Rows are points. The window is the flat piece filled in between its corners: a triangle in 3 columns, a solid with four corners in 4, and so on. A path goes straight from each point to the next, and from the last back to the first. List the points from which the path goes on through the window.
In the rows, 128 means zero.

Window (3 x 3):
[[155 103  71]
 [141 125 161]
 [ 46 144 115]]
Path:
(1): [145 144  54]
(2): [108  87  73]
(3): [37 94 95]
(4): [ 79 179 135]
(5): [104 144  86]
(6): [87 80 86]
(7): [128 102 136]
(8): [174 172 152]
(9): [ 99 177 112]
(10): [ 77 112 108]
(11): [118  74  86]
(12): [ 61 202 141]
(13): [163 147  95]
(14): [131  96 122]
(15): [ 68 101 157]
(16): [123 162 152]
Through the window after points: 3, 7, 9, 11, 13

Window, 4 rows:
[[170 184  93 127]
 [153 139 225 151]
 [113  76 174 124]
 [114 166  98 138]]
Path:
(1): [145  77 133 165]
(2): [118 164 163  86]
(3): [137 178 109 100]
(4): [175 152 100 185]
(5): [152 172 105 153]
(6): [135 173  93  61]
(7): [149 165 135  94]
(8): [174 199 121 191]
(9): [142 125 186 162]
(10): [136 131 174  68]
(11): [165 206  87  67]
(12): [162 160 113 162]
Through the window after points: 1, 3, 5, 9, 11

Window:
[[160 146 161  95  44 110]
 [149 120  63 147 161 106]
 [ 94 208  94 143  33 136]
 [212 138 130 133 124 147]
 [ 88 206 138 144 133 216]
 [158 114 118 164 128 167]]
Path:
(1): [142 136  95  99  73 192]
(2): [134 163 110 171 140 157]
(3): [194 151 165 197 159 141]
(4): [153 120  97 130 107 162]
(5): [130 122  97  93 166 192]
(6): [183 176 108 202 113 118]
(7): [167 155 146 136 137 110]
(8): [164  96 113 114  90 216]
Through the window after points: 3

Window, 8 rows:
[[164 168  82 120 108 103 105 119]
 [119 160 117 134 188  69 154 106]
 [167 113 200  40 153 231 113  70]
 [133 109 120  84  76  48 102 128]
 [124 153 139 144 132 100 185 166]
 [127 166 174 187 131  80 107 129]
 [ 88 136 168  51 133 249  99  57]
 [111 160 113 157 204  92 105 186]]
Path:
(1): [124 112 139 176 121 110 110 114]
(2): [128 117 134 141 137 139 167 116]
(3): [121 169 160 127 132 107 128 144]
(4): [127 223 139  43 129 130 116 110]
(5): [128  67 119 196 140 123 102 164]
(6): [111  90 119 149 171 154  97  85]
(7): [103 205 200  56 141 146 142 144]
(8): [ 92 214 153  72  97 132  96 124]
(9): [164 121 103 117 132 131 114 103]
(10): [130  93 122 143 160 150 171 110]
(11): [125 180 167  92 153 119  80  86]
(12): [129 163 160 121 123  84 109 127]
Through the window after points: 2, 8, 12

Window, 9 rows:
[[135 180  78 159  95 105 152 150  86]
 [177 157 198  99 107  78 130 125 166]
 [117 151  49 175  77 115  94 120 124]
 [130  37 119 136 182 121 139 121 129]
 [ 98  95  69 179 187 114 158  91 179]
 [ 94 145  43 124  90  95 144 149 146]
 [128 183  26 124 171 120  67 150 111]
 [192  36 127 109 184 182 177  99 152]
 [103 197 227  61  78 101 136  93 141]]
Path:
(1): [147 187  51 108 147 112 105  90  94]
(2): [139 120 119  90 140 101 117  80 150]
(3): [110 131 101 176 157 136 142 193 136]
(4): [142 155 147 136 132 119 125 143 162]
(5): [172  66  85  97 103  76 163  52 114]
(6): [149 144  55 100 139  76 103  86 119]
(7): [102 189 132 166 100 154 156 194 114]
(8): [105 141  76 146 152 123  80 191 154]
Through the window after points: 4, 6, 8

Window:
[[171 147 128 127 124  98 129 178 136 102 137]
 [113 132 132 120 154 109  99 132 125 148 119]
 [135 127 119 141  83 138  90  98 117 122 113]
 [155 133 142  96 100 156 141 112 150 179 103]
 [126  76  64 104 140  74 221 249 101 130 103]
 [129 134 166 134  67 119  91 126 123 162 126]
 [ 75  53 160 153 126 118  99 115 166  93 149]
 [131  65 202 168 144 104 142  80 129 116  89]
 [131 157 140 168 156 160 136 146 130 151 155]
 [136 121 130 101  97 113 141 105 110 152 153]
 [ 92 144 133 122  89 103 136 115 142 124 113]]
Path:
(1): [127 100 106 175  98  96 154  90 149 151 168]
(2): [123 101 114 162 107  88  85  95 154 182 152]
(3): [129 124 173 127 118 137 120 100 126 124 113]
(4): [115 117 149  92 101 152 154 133  88 123 149]
(5): [136 102 108 154 109  80  96 120 158 134  98]
(6): [133 133 139 154 128  95 130 135 152 136 118]
(7): [137 137 134 120 119 155 118 169 114 110 141]
(8): [136 126 164 107 119 133 112 133 123 130  94]
Through the window after points: 8

Window:
[[107 138 133 151 102  92 103 147  94  86 109 109]
 [204 160 182  81 133 112 131 145 151 112 150 135]
 [100 159 123 139 144 184 133 113 140 194 160 116]
 [155 123 171 162 118 123 142  59 154 127  71  89]
 [ 85 123 110 170 176  93 110 125 164 105 117 125]
 [127 153 120 116  37  43 137  72 162 174  88 157]
 [129 148 106 110 103 131 152 112 104  86 139 150]
 [118  94  49 109 107 158 107 155  94 149 150 145]
 [  7 105 118 160 135  61 153 165 172 144 163  70]
 [133 144 147 152 125  96 153 189 166  77 123 146]
 [182 128 124 144 114  87 139 109 109 165 135 147]
 [103 125 222 124 124 109 151 108 123 114  90 125]]
Path:
(1): [100 122 138 172 126 104 119 128 131  99 142 134]
(2): [126 131 151 156  86  97 105 143 190 112 156 139]
(3): [104 144 115 125 110  72 161 116 129 143  90 131]
(4): [144 146 158 139 137  97 149 128 115 139  75 123]
(5): [118 124 126 124  96 131 119 125 129 103 155 144]
(6): [125  75 204 122 104 127 133 125 125  75 212 105]
(7): [143 212  79 114 133 114 148 119 133 162  52 162]
(8): [110 140 157 135 148 108 149 137 134 122 104 101]
(9): [ 99  81 127 175  83 116  92  88 141 108 161 141]
(10): [147  99 167 190  77  91  68  79 116 110 142 137]
(11): [ 91 160  92 109 170 125 175 156 148 141 123 119]
(12): [ 95 138 104 138 167  89 143 137  94 148  88  99]
(13): [111 122 142 129  58 140 133  94 183 116 198 146]
(14): [106  89 114 145 114 108 129 118 160 110 158 130]
(15): [ 83 178 135 118 136 127 139 159 109 152 105 102]
(16): [107 140 109 133 160 103 124 133 159 128 100 114]
Through the window after points: 2, 6, 10, 16

Window (12 x 12):
[[168 135 122  59 121 140 177 114 162 213 207 170]
 [162 139 143 105 164 165 123  97  21  95 116 138]
 [ 60 186 185  45 182 131 157 123 214  77 162 187]
 [ 67 144 146  77 126 132 238 165 214 108 169 102]
 [115 113 128 248 121 119 137 184  66 128 145 114]
 [150 106 163  79 179 132  76 174  61  99  96 132]
 [142 133  77 109 204 131  94 126  87  83  95 141]
 [169 101 155  98 213 172 164 100 163 154 161 140]
 [ 47  54 115 207 106 136 132 156  53 112  99 136]
 [153 104 132  80 123 136 134  74 166 142 241 117]
 [118 104 153 180  81  94 206 128 202 126 118 129]
 [129 158 143  89 152 172 112  94 160 166 140 105]]
Path:
(1): [106 152 134 107 149  63 140 142  84 155 171  97]
(2): [123 120 136 111 214  82 175  85 150 141 148  91]
(3): [139 117 163 104 120 178 152 142 147 134 176 153]
(4): [110  87 144 106 159 218 155 170 127  68 121 175]
(5): [110 142 140 108 125  66 160 118 143 158 177 108]
(6): [101 142 155  94 156  90 157 108  92 133 137 117]
(7): [163  70  99 162 120 205 146 164 146 109 172 172]
(8): [132 111 140 150 143 176 160 142 127 105 133 141]
Through the window after points: 8
